Each wall is flat, endless, passes through zero and stands at right angles to its row. A trip goes straight from one point to another. Which walls does it cross, in order?

Walls:
(1): [19 49]
(2): [ 24 -38]
(3): [-14 -13]
(4): [-3 25]
Trips:
[-22 -33] to [ 12 -90] -> none
[-47  37] to [ 4 30] -> 3
[46 10] to [-57  -2] -> 2, 3, 1
[-52 -17] to [-23 -50] -> 2
[-80  -7] to [-26 -70] -> 4, 2
[12 25] to [49 53] -> none
[ 90 -50] to [ 39 -82] -> 3
[-44  11] to [-49  49] -> 1
[  2 -33] to [-26   6] -> 2, 4

Walls:
(1): [ 31 -19   3   2 -16 -21]
(2): [ 17  27  44  43  11 -78]
(3): [-25  -4  40  52  47  85]
Trips:
[ -2  48  -7 -10  -2  22] to [-112   54  -40   83  -55   33] -> none
[ 58 -43 -26 -96   4   6] to [-28   2  53  47  17 -28] -> 2, 3, 1
[-16  -5 -40   1  75   7] to [ 52  -8  71  -1 -22   3] -> 2, 1
[ 26  12  31 -41 -96   1] to [62 17 28 40 12 18] -> 2, 3
[-70 -34 -73  12  -3 -45] to [ 21 -53  45  54  40 -47] -> 2, 1, 3

Walls:
(1): [ -9  36 -38 -42 -20  12  -5  54 -41  79  17]
(2): [ 22 -15 -35  -8  86 -63  57  34   3  11  10]
(3): [-23 -63   3 -47  80 -28 -50  18 -85  20  32]
(4): [ 14  13 -25  -2  52  40   8  12  39 -20 -12]
Trips:
[  9 -38   2  24  -8 -46  51 -15  29  42 -25] to [-45 -51  39 -75  27 -25 -13  17   0  18  44] -> 3, 1
[ -22   50   19    7   45  -38  -14   55   10    3 -107] to [-27  56   4   6 -28  65 -10  81  13  -9   8] -> 2
[ -6  27  68  42   9  26 -43 -83  62  23  80] to [-40  13  11  -4 -16 -19  51  27  79  39  34] -> 4, 2, 1
[  7 -72  -7  76  12 -23  20  29 -67  -2 -58] to [ 18  38  23  17  19 -57 -68   3  24   3  31] -> none

Walls:
(1): [-52  -3  20   9 -63   1  60 -51 -41  50  28  11  13 -15 -53  18  -2 -52
 -84 -30]
(2): [ 72  10 -27 -37 -28 -62 -17  13 -25  78 -57  25 -60 -39  14 -25 -40  13
 -22 -26]
(3): [-11 -49 -10   6 -38 -21  44  17 -52 -25 -77 -29  18  66 -13  -3   1 -61
 -10   6]
(4): [-17  37 -91 -33  60  46  -3  52  -3  46  16 -84 -43  91 -15 -26  25  16
 -23  30]
(5): [  20   58  -15   52  -13   84  -87   14   34   19   -7    9   -2  -61
   94   23   -6   -8 -101   25]
Trips:
[ -51  -36   29  -31  -80  -14  -14  -29   -9  -30  -33    7 -100  -25
    6    7   10  -18   39    2] to [ 10  70   5 -87  -3  68 -74 -55 -38 -21 -30 -23 -22 -18 -29  16  -3 -38
 -20 -44] -> 5, 3, 4
[ 43   5  39 -54  95 -75 -72  39  11   6  87  22 -25  42  -1 -13 -79 -42
  41  33] to [  31    3  -16  -14   -7  -47   15   20  -10  -25  -20  -37   78  -40
  -49  -90   52   18 -102   35] -> 3, 1, 5
[-52 -81  -8  21  39 -79  59 -70  74  -9  -4   7  -8  -7   3  31  60  -9
  59 -23] to [ 21 -16  54  10 -46 -51  36  10   1 -42 -13  21  17 -11 -31 -40 -26  -6
  21 -43] -> 2
[ 58 -30 -11  17  29 -67  33  32   4 -34 -26 -56  -9  -2  -3 -67 -80 -54
  20  43] to [-11   5  21 -31  21  48  47  49 -15  39  72 -69  28  12 -33 -24 -36  -7
  -6  10] -> 2, 1, 3
[ 10  35  48  -7  24   9 -26 -18 -87  35  66  15  51  40 -42   8  23  27
 -46 -30] to [ 45  43  39 -56 -29 -56 -85 -26 -46  -5  -1  55  16  75 -40 -25 -31  18
 -63 -11] -> 2, 4, 3
